Each row of a before or after table is a point. One or more steps were done to the points. Then noise was added and the rows were shuffled. The steps act on columns, c1 being the first. Name the steps. A step turns or swaps two columns, mirrors them in a line or flattens them onto one, adds a multiple of one to another, or multiplies or shifts one. Angles are multiples of 10 degrees, from the lower column toward the higher: turns from -170 to 170, lines from 10 to 170 but not 90. Use the fewest steps. Two steps may share a column if one is a turn and the other turns, adds or multiplies; they go together, in the order done. Otherwise the lowest column goes first.

Before (14 x 2)
[[-33 -52]
 [ 64  -7]
 [ 10 -39]
 [-25  93]
 [ 18  44]
 [-32  53]
 [-36 -12]
 [-33   4]
 [ 23 -47]
 [-32 -27]
 [ 38 -40]
 [ 64  41]
 [  5  36]
 [-38 -34]]
After (14 x 2)
[[ 65 -40]
 [ 64   9]
 [-25 -92]
 [-38  34]
 [ 17 -44]
 [-32  -4]
 [-31  13]
 [-34  50]
 [-32  25]
 [  8  38]
 [ 23  47]
 [ 40  38]
 [-33 -53]
 [  3 -39]]
Steps: multiply c2 by -1

Before (8 x 6)
[[ 20 -33  16  37 -46   0]
 [ 59  62 -83 -42  55  38]
 [-47 -15  -5 -19 -29 -43]
 [ 10  24  29  -8 -65  -4]
 [ 16 -31  93 -32 -43  13]
 [ 11  47 -44  37  38 -41]
 [-22  17 -28 -30   2 -94]
 [-46  21   1  -2  -2 -27]]
After (8 x 6)
[[  3 -42 -63  41   9  -7]
 [-10 -90 -26 -30  -5 -33]
 [-23 -45   9 -22  -2 -13]
 [ 24  10 -96 -32  -5  51]
 [  5   1  34  27   8   0]
 [-19 -17 -18  -3  -2 -24]
 [  5  44  76 -41  -4 -54]
 [  3  17 -10 -20  -2 -30]]
Steps: multiply c1 by 0.4; turn c2 and c3 by -60 degrees; turn c2 and c6 by -60 degrees; flatten c4 and c5 onto the line at 10 degrees

Before (10 x 12)
[[ -1  -1  11  -9  11  14  17 -31  -1  11   3 -12]
 [-43  77 -23  -8  21   3  12  36   8  14   5  12]
 [  3   8 -20  34  29 -29 -52  25  26  26  -3  -7]
 [ -4   9 -22  -5  22  15  12  15  43 -14  -2 -45]
 [ 14  -9  -9  12   0  16  23  45   4  13   8   4]
 [ 19  -3  20   2 -23  10   0  40   0 -23  -7   4]
 [ 21  -5  10  -9  19   0  18 -70  45  16  24  14]
 [ 15  10  24  -6   0  12   9  23  -1 -13  36 -22]
 [ 17  92 -17   1 -26  14 -16  16   7  31  -5   7]
 [ 20   1  -4 -21  31 -13  18  32   4  21  -3  10]]
After (10 x 12)
[[-21   4 -17  -8   0  12 -14 -53  45   1  49 -22]
 [-14   2 -24  -7   1  -3 -13  42   0   1  19  29]
 [-15 -18  -3   0  -4 -21   3   5   9  96 -22   7]
 [ -3  21  -9  35  -2 -10  60  14  29  18 -29  -7]
 [ 43 -26 -14  -7   1   6 -11  23   9  74 -35   8]
 [  4  17  -7  -7  -1  -3 -19   1  43   2 -27  46]
 [  3  15  -1 -11   0  -1 -23 -22   1   2  27  -1]
 [-19 -17  14   0  -1  -7  -7  44   1 -14  -7   7]
 [-20   7   0 -19   2  23  -4  26   5  12 -21 -20]
 [-13   8  -9  12   0   0 -29  36   4  -1 -28 -11]]
Steps: multiply c1 by -1; turn c2 and c10 by 60 degrees; turn c2 and c12 by 140 degrees; turn c3 and c11 by 70 degrees; turn c8 and c11 by -30 degrees; multiply c5 by 0; turn c6 and c7 by -140 degrees

Before (12 x 20)
[[  0  -6   8 -14  -3   7  15  -3  -4  13 -30   8  -6   8  12 -26   8   7
   -3  -3]
 [ 19  -6  -3 -14  -7   1  13  -4 -11  12  -1   8  -7   7   7   7  11   0
    0  11]
 [ 32 -17   1   8  -7  -5  -5   7  10   1   6   0  -6   3   6  12   6   6
  -17  -7]
 [ 11   3  -6  21   4  14  14   4  -9  13   7   4  -9  -2  15   0  14 -19
    2  13]
 [ 13  -2  36 -18  17  -6  17   4   2   8 -10   0  -8   8  12   8  -9 -12
  -14 -12]
 [ -6   2   2  -9  -6 -13  -4  -4   2 -21 -15   6   0   3   7   8  13  10
  -20   8]
 [ -9 -14  -4 -17   2   1 -29   1   2 -17  13 -23   0  -4   3  12   0  -4
   11  -2]
 [ 13  -9  -7   2  11 -11   0  -6   8 -20   6   3   2  -2   6  -4   6  -7
  -18   2]
 [ -9  -8  -7  13  -3  25   1   2  28   4   9  -1  -1   6   3  -8 -26   7
    3  11]
 [  2 -21  -7  -1  -3   3  14 -15  -8  11  -4   2  -3   8  19   9   0  10
   12  11]
 [ -3  -4  -7 -14   4  -7  13  -1 -12   9  11  -9 -16 -17   9   9   1  10
  -17  15]
 [ -8   1   7 -11   7  -8   5   6  -4  13  10   2  -3  -5  16  12 -32  10
    1   7]]
After (12 x 20)
[[ 97 -12 -49   7  -6  -6  -1   7  10   3   6  -1  -7   4   6  12   6   6
  -16 -14]
 [ 38  -2 -14 -18  17  -5  -1   3   1  11 -10   0  -8   2   9   8  -8 -12
  -14   6]
 [  0  -4 -42 -14  -3   7  -2  -3  -4  16 -30   9  -6   3   7 -26   7   7
   -3  -6]
 [ 58  -4 -53 -13  -7   0  -1  -4 -11  14  -1   8  -6   1   2   7  11   1
    0   4]
 [  6 -14 -56  -1  -2   3  -1 -15  -8  17  -4   2  -3   2  14   9   0  10
   12   8]
 [-27 -10 -55 -17   3   1  -2   1   1 -15  13 -24   0   6   9  12   0  -4
   10  -1]
 [-27  -5 -57  14  -3  26  -1   1  28   5   8  -1  -1   5   2  -8 -26   7
    3   9]
 [ -9  -3 -56 -13   4  -7   6  -1 -12  12  11  -9 -16 -20   7  10   0  11
  -17  19]
 [-24   0 -43 -10   7  -8   2   7  -5  18  10   2  -4  -6  11  12 -33  10
    1  14]
 [ 38  -6 -57   2  11 -12   0  -6   8 -17   7   3   2  -1  12  -5   6  -8
  -18  13]
 [ 33   2 -56  21   5  14   2   5  -9  19   7   4  -9  -7  10   0  13 -19
    1  17]
 [-18   2 -48  -9  -7 -13  -2  -4   1 -17 -15   6   0   4  14   8  13  10
  -20   2]]
Steps: multiply c1 by 3; multiply c2 by 0.7; shift c3 by -50; add 1 times c5 to c20; flatten c7 and c14 onto the line at 110 degrees; turn c10 and c15 by -20 degrees

Before (13 x 48)
[[-22 -33  20  29 -40 -28  20  -3  -8   6  13  35 -12  20  19  -8   7  47
   -7  -8 -10  19  34 -23   5  48   2  -9  21  -8 -20  -2 -24 -23  12  12
  -42  18  14 -34   8 -62 -20  20 -13  -5  10  19]
 [ -5 -20  27  -2  23  22   6 -20 -30  -5  31  -8 -21  12   1   2 -16 -11
    1  16   7   8  12  27  55 -25   8   4 -56  -5   6  -7  25  27  10 -30
  -26  20 -16  20  11   1  42  27  18 -36  19  13]
 [-38 -16  12   4 -15 -34  39 -16   0  27  -1  29   1 -12  14  -9  27   0
    0   2   3  -5  19  -7  29  56  -5 -33  21 -18  10  -7  -7 -10  41  16
  -15  21   3 -51   7 -39 -37 -18  -4 -21  -6  18]
 [-10  -4  12  13  11  -8  17   4   5  -4  41   5 -22  -3 -23  17 -30 -13
   13  11  20   6   3  68  21 -13  15   0 -31  13 -30  -8  -3   3   1 -12
  -30  -5  21  41 -12  24  12  10   4 -32  -7   9]
 [  9  14  20   6 -46 -15   6 -12   4   7 -21  45   0  29 -29 -25  31 -40
   28   3 -17  13 -18 -32   7 -28  -3 -21  13  10 -17  -1 -26   0  -3  -1
  -10 -14 -23  -6 -15 -36  20  -7 -16  29 -34  19]
 [ 20  22  52  14  36 -12  46 -15   3   9   0   8  -2  10 -11  16 -10  20
    0  18  -1  38  10  30  45 -11  16  25 -50   8  -7 -10  23   8  19 -39
  -22   9   3  25  -6  15  36  12  13  -4   3  -6]
 [ -2 -36  21  10 -29   2  36  14  11  21 -27  21  15  22  -4  21  22  18
  -18 -16 -20  21  34 -19  12  22 -16 -16  24 -51 -16  14 -33  -7   5  25
   -1  -6   9 -37 -10 -87 -39 -17  -9 -19   8   9]
 [  4 -20  -8   5   9  19  11 -30  -6  36   2  18  -6  -8 -23  22  -4  21
   19   9  20  18   2  12  44 -10  11  18 -32  -4 -10 -21 -23  15  30  -1
  -31  16  13  30  -2  -6  43  23  10 -13   2  -4]
 [ -3 -41  20  -9 -30 -43  15   9  -5  22 -21  29   1 -16   0   1   3  30
  -13   8 -24  16  18 -51  -7  14 -32 -23  13  -4  -3   2 -31   7  27  19
   -4  -9  16 -51  12 -50 -43  -2 -40 -17   2  19]
 [ -3  33   8  11  44  16 -18 -23 -17   1  16 -18 -19 -15  -1  26 -19 -13
   -5   3   8  19   3  57  39  -6  -2  -7 -25   9 -15 -32   1  -6  35 -28
  -32 -12  -7  21  22   6  46  42   5   0  12   4]
 [ 32 -23  20  -2 -45 -30   3 -10  38 -19 -51  32  -9  23 -12 -36  52  -7
   16 -44  -8 -14 -33 -11 -18 -37 -10 -28  26  -2 -11 -18 -35  -6  24  21
  -12 -12 -22  -8 -15 -10   7  10   3   9  -3  19]
 [  8  -7  10   3 -25 -23   3 -15  22  -4 -73   8  19  19 -13 -28  41 -28
   23   2 -16  -7 -43  -3 -14 -20   1  -1  12  27 -22   8 -13   4 -14 -18
    7  21   9  14  -1 -40  20  21  -2  12 -20  31]
 [ 19   5  35  -2  21  20  39 -37   1  31  15  -7 -15   0   4   7 -25  -9
   23   1  28  -1  31  10  36 -18  -1 -18 -25  15  -2  -7   8   5   3 -36
   -7  -6  17  44  -7   2  32  41  15   2  17  13]]
After (13 x 48)
[[  15  -15   24    2  -16   23    2  -17  -27   -3   33   11  -20   13
     1    4  -18  -12    0   -8    7    8   12   30   56  -15   24    4
   -57   -7    7  -10   26   27   10  -33  -28   18    2   20   11   18
    44   24   -6  -40   20   12]
 [  16  -35   24   27  -29  -34   16   -3  -10    7   11   -7   -8   22
    20   -6    9   49   -3   34  -11   23   33  -26  -22   31    3  -10
    24   -4  -23   -5  -24  -21   12   12  -42   19    2  -36    8   22
   -16   18   22   -4   14   19]
 [  37   16   19   -1  -24  -32    3   -8   36  -18  -52  -44   -5   23
   -10  -40   48   -7   12   34  -10  -19  -32  -12  -44  -25  -29  -28
    26   -2  -13  -20  -38   -7   25   21  -12  -12    0   -2  -13   11
     4   14    5   10   -5   21]
 [   7   16   34   -1   -4   22   39  -37    0   30   15    1  -15    0
     4    9  -22   -8   23   -7   27   -4   28    8   40  -10   -2  -18
   -26   16   -5   -6    7    6    6  -36   -7  -10    1   47   -6   10
    31   41   -4    1   14   13]
 [  -9   14   22    6  -38  -18    5  -12    2    9  -19    2    1   30
   -27  -27   30  -41   31   48  -17   12  -16  -31  -25  -23   -9  -21
    12    9  -14   -2  -24   -1   -3   -2   -9  -11    1  -11  -18    3
    20   -5   16   29  -32   22]
 [  32  -22   21   -9  -16  -45   14    8   -5   18  -18    7    1  -17
    -3    1    3   30   -9   26  -26   19   20  -50  -26   13 -100  -21
    13   -3   -5    2  -31    8   27   19   -3  -12   -3  -50   11  -11
   -46   -2   23  -15    0   18]
 [  10    3    8    1  -11  -21    1  -12   23  -10  -73    4   19   15
   -11  -27   43  -29   27   10  -14   -6  -43   -3  -23  -12   -2    2
    15   26  -20   10  -15    8  -15  -16   10   19   -1   13   -2   17
    19   23   15   12  -18   29]
 [ -30   13    5   12    8   19  -19  -25  -18   -1   16    4  -21  -16
     1   25  -20   -9   -4  -16    6   19    4   59   56   -6   -8   -8
   -21    6  -14  -33   -1   -9   33  -22  -31  -14    0   22   27    1
    49   40   -2    0   10    3]
 [  -1  -11   12   14   -7  -11   17    6    6   -6   41   10  -24   -7
   -27   18  -31  -16   17    8   17   -2    2   71   23  -12   50   -1
   -33   13  -29   -9    1    6    4  -13  -29   -8    3   42  -11   -9
    13    9   -8  -33   -8    9]
 [  -5  -38   11   10  -31  -36   40  -15    0   27   -4    3    1  -14
    14   -8   30    1   -3   27    1   -5   19   -5   12   38  -15  -29
    17  -17   10   -5   -8   -9   40   17  -15   22    0  -54    6   13
   -35  -20   12  -21   -8   19]
 [ -12   27   51   15   -5  -14   46  -13    0   10    1   18   -3   14
   -15   16  -10   23   -1    9   -1   40   11   31   58   -8   50   27
   -53    7   -7  -12   22    9   22  -39  -22    8    4   25   -6    3
    37    9   -5   -8    2   -9]
 [  24   -7  -11    7  -21   21   10  -30   -5   33    0    7   -6   -9
   -24   23   -5   22   15   19   21   20    5   12   39   -8   35   16
   -31   -5   -8  -25  -21   17   33   -1  -32   16   -1   30    0   13
    40   25    3  -13    5   -2]
 [  30  -18   19   10  -31   -1   34   17   13   23  -25  -15   15   21
    -6   21   21   18  -18   24  -22   20   35  -17   -7   16  -47  -17
    28  -52  -15   13  -34   -5    4   24   -1   -3   -2  -39  -12   37
   -41  -18   29  -19   10    9]]
Steps: turn c1 and c2 by 60 degrees; turn c5 and c25 by 40 degrees; swap c12 and c20; multiply c26 by 0.7; multiply c27 by 3; multiply c39 by 0; turn c42 and c45 by -120 degrees; multiply c45 by 0.4

Before (11 x 64)
[[ 56 -27 -61  64  23  30 -40  48  24  -9  10  11  16  22 -25 -10  -2 -19
   -5   2  42  25  30 -10  27 -26  41  74 -27 -27  -3   8  -6  35   8  -5
   -3 -46 -15  17  36  19  39 -14 -34   1  26   0  18 -39  56   0 -41  42
  -34  34 -27  16  25 -14  32  19 -32 -13]
 [ 21   1 -50  -8 -56  27  13  22  34 -16 -33  36 -22 -19 -51  18  23  29
    4  -6 -40  11 -27 -24  20 -28 -22  -6 -46   1 -22  -2   9  45  -3  42
   22 -19  -7 -18  19  30 -22 -50  34 -15 -33  57  41 -37  42 -16  -6 -38
   15  28  -2  -8 -10   4  22  11 -58  -7]
 [ 29   6  21 -22   1 -17 -38 -37 -36  47  17  18  41  12  27  44   5 -35
   16  63  31  35  30  43  11   0 -35  35 -28  18  12 -11  36 -43 -12 -33
   29  -9 -28  25  -8 -17  25 -38  14  45  13 -28  40  21  11 -44  20  24
   -3 -16 -18  31   7 -78  22  -1 -10 -37]
 [-15 -16 -15  -7 -38  47 -63  53 -44  16  42 -13  40  25  20  29 -24  -6
  -48  -3   4  -8  28  28  -8  26   4  49 -10 -12  40 -47  57  43  19  35
  -20 -11  23   9  45 -42  42  29  21  17  27  35   3 -17 -31  21 -25  12
   12   6   3  51 -16 -31  18  33 -30 -39]
 [ -6 -64   3  -4 -13  23 -55 -36   7  28  37  16 -37  20  32 -41 -13   0
   -7 -12 -31 -49  46 -42  11  10  52 -20 -22 -16  -8   1 -10  19  29  -4
  -16   8  37 -15 -20  24 -29  12   8  33  14  55  20  45  44 -16  12 -45
    3   8  18  -8  35 -14 -11  27 -36 -18]
 [ 16  -9 -63  -8  20  24 -46  37  15  44 -15   9   4  12  10 -29  12   9
    8  -8 -13 -32  34   4   8   4  27  22 -48  30  -1  32   7 -24  18   5
  -41 -28 -27 -26 -28  16  30 -19 -27  45 -57  21   0  13 -18  -6 -28 -38
  -29  39   8   5  -2 -22 -60   1   3 -10]
 [ 27 -49  10  -7   3 -37 -23  -9  -9   4 -14  38  -7  17  15 -31 -16 -24
   18 -12  46  15 -42  -5 -52 -56  38  -8  -3  41 -40   3 -25 -40 -18  -7
  -26  12  -3 -53  49  -8 -38   3  30  25  18   5 -24  28   5 -29  14 -24
   -3  29 -12   2  16 -28  31 -21  10   8]
 [  6   7 -58  -1  22  38 -23 -18  21 -28  42  13  53   1 -50 -27  -3  16
   34  16 -45 -32 -38 -26 -18 -54  18  -2  19  46  44 -37 -31  -8   3  11
  -44 -33  -3  15 -18 -49 -37 -30   5   1  13 -28 -27 -33  12  36   7 -13
   25 -15  15  -5 -20   4  20 -26 -18   4]
 [ -4 -28 -24  18 -71 -13  15  42  -4 -29 -20 -37 -39  40  17 -11 -51  49
   37  43   2  13 -46 -45 -34  22 -12  -6  22 -33 -37 -10   2  41  -7 -24
  -35  -7 -13   5 -15  27  -4  25  43  25  18  32 -12  -1  28  21   9  20
   -1 -15   1  38 -48 -66 -11  19 -18   0]
 [ 27 -58   5 -11  -3  14  14 -24   9  41 -12  17 -13 -26   0  32  11  11
  -47  13 -42 -31  14  35 -31 -53 -38  33 -27  28  32 -21 -23  22   0   4
  -20 -46 -26  -9  12   4   8  36 -15   6  -8  -8  50 -30  14  35 -15   2
   -2  20 -30 -29 -34 -18   8 -21  17  11]
 [-34 -27 -17 -19  18  27  25 -23  32 -10 -18  40 -32 -20   0  19   8 -17
  -39  11  45  -7  -7  24   8  29 -27  20  -5  29  -6  11  -7  14  34 -19
  -51  25   2 -37 -18 -50   4  20  13  18 -58  53  17   6  -5 -21  -2 -12
  -37   6   5  34  28 -82 -42   1   1  -9]]
After (11 x 64)
[[  7   9 -59  -2  21  36 -23 -18  21  37  40  14  53   3 -50 -29  -3  16
   34  16 -43 -33  11 -25 -17 -37  19 -15  19  47  44 -37 -31  -9   2  10
  -43 -33  -4  16 -20 -47 -37 -29   4   1  12 -29 -18 -33  12  37   7 -13
   24 -15  15  -5 -19  -1  18 -24 -18   7]
 [-34 -27 -17 -20  17  27  25 -22  32  48 -19  40 -30 -21  -1  18   7 -16
  -38 -17  46  -8 -11  25  10  29 -25  16  -5  28  -6  11  -7  14  35 -20
  -50  24   1 -37 -19 -10   4  20  13  19 -56  54  19   7  -5 -21  -3 -11
  -37   5   4  34  28 -82 -43   3   0 -17]
 [ 15  -9 -64  -8  19  24 -47  38  15   5 -15  10   5  12  11 -29  12   8
    6 -15 -12 -31   3   3   8  -9  25  10 -46  31  -1  34   8 -24  16   4
  -42 -27 -27 -26 -29  63  30 -20 -27  48 -57  20  10  15 -18  -6 -27 -40
  -29  39   7   7  -2 -18 -60   0   4 -17]
 [-15 -17 -15  -8 -37  48 -63  54 -43  42  41 -14  40  25  20  29 -23  -7
  -48 -13   2  -7  -5  29  -8  15   5  21  -9 -12  40 -48  57  43  19  33
  -19 -12  23   9  47  -8  42  30  19  18  27  35  27 -17 -30  24 -24  11
   11   5   2  52 -15 -28  17  33 -28 -62]
 [ -5 -65   0  -2 -13  23 -55 -36   7 -14  37  18 -37  22  33 -42 -12   1
   -8 -17 -32 -49   3 -43  11  -7  51   3 -22 -15  -8   3 -10  18  31  -4
  -18   7  39 -14 -18  31 -28  13   8  32  12  55   3  45  44 -15  13 -45
    2   7  19  -8  36  -6 -13  27 -34 -29]
 [ 56 -27 -62  65  22  32 -42  50  24 -23  10   9  18  21 -25 -10  -2 -18
   -6  -4  43  24  12 -10  26 -32  42  39 -26 -28  -3   8  -5  35   6  -5
   -2 -47 -13  20  37  -8  39 -13 -34   0  26  -2  47 -40  56   0 -40  41
  -33  32 -25  17  26 -13  31  19 -33 -20]
 [ 21  -1 -49  -8 -55  26  14  23  35 -30 -33  38 -22 -19 -49  19  23  28
    4  -5 -41  11   6 -24  20 -15 -23  19 -46   1 -22  -1  10  44  -2  42
   21 -20  -8 -17  20   4 -21 -49  33 -15 -34  56  21 -37  43 -17  -6 -37
   13  28  -2  -5  -9   5  23  13 -60 -11]
 [ 27 -58   5 -12  -3  14  14 -22   8  10 -10  17 -12 -24   0  32  11  12
  -46   4 -42 -31  18  36 -32 -52 -38  38 -27  27  31 -20 -24  23  -1   3
  -21 -46 -26  -9  14  40   7  37 -15   7  -7  -8  47 -29  14  37 -15   3
   -2  21 -31 -29 -32 -22   9 -21  18  19]
 [ -4 -28 -25  18 -70 -14  16  40  -3 -35 -20 -37 -40  40  18 -10 -50  48
   37  18   3  14 -12 -45 -33  36 -11  -9  20 -32 -36 -12   2  42  -8 -23
  -35  -6 -13   3 -16 -23  -4  25  43  23  19  32 -10  -2  29  22   8  20
    0 -16   0  39 -47 -77 -11  19 -20   1]
 [ 28   6  20 -23   2 -16 -38 -37 -35  31  17  18  41  12  26  44   6 -35
   17  33  30  34   3  43  11  -9 -37  35 -29  20   9 -11  35 -43 -11 -34
   28  -9 -27  25  -8  34  26 -39  14  46  12 -28  43  20  12 -45  19  25
   -5 -15 -17  30   6 -95  22  -1  -9 -60]
 [ 26 -50   9  -6   3 -37 -23  -8 -10   6 -15  38  -8  19  16 -30 -16 -24
   18 -21  45  17  13  -5 -53 -37  37 -14  -3  42 -40   5 -26 -41 -17  -6
  -25  12  -3 -52  50  -4 -38   3  31  26  19   4 -19  28   6 -28  14 -23
   -3  28 -12   1  14 -22  31 -21  10  13]]
Steps: add -0.3 times c47 to c10; turn c10 and c42 by 70 degrees; turn c20 and c60 by -20 degrees; flatten c23 and c26 onto the line at 110 degrees; flatten c28 and c49 onto the line at 50 degrees; multiply c64 by 1.6
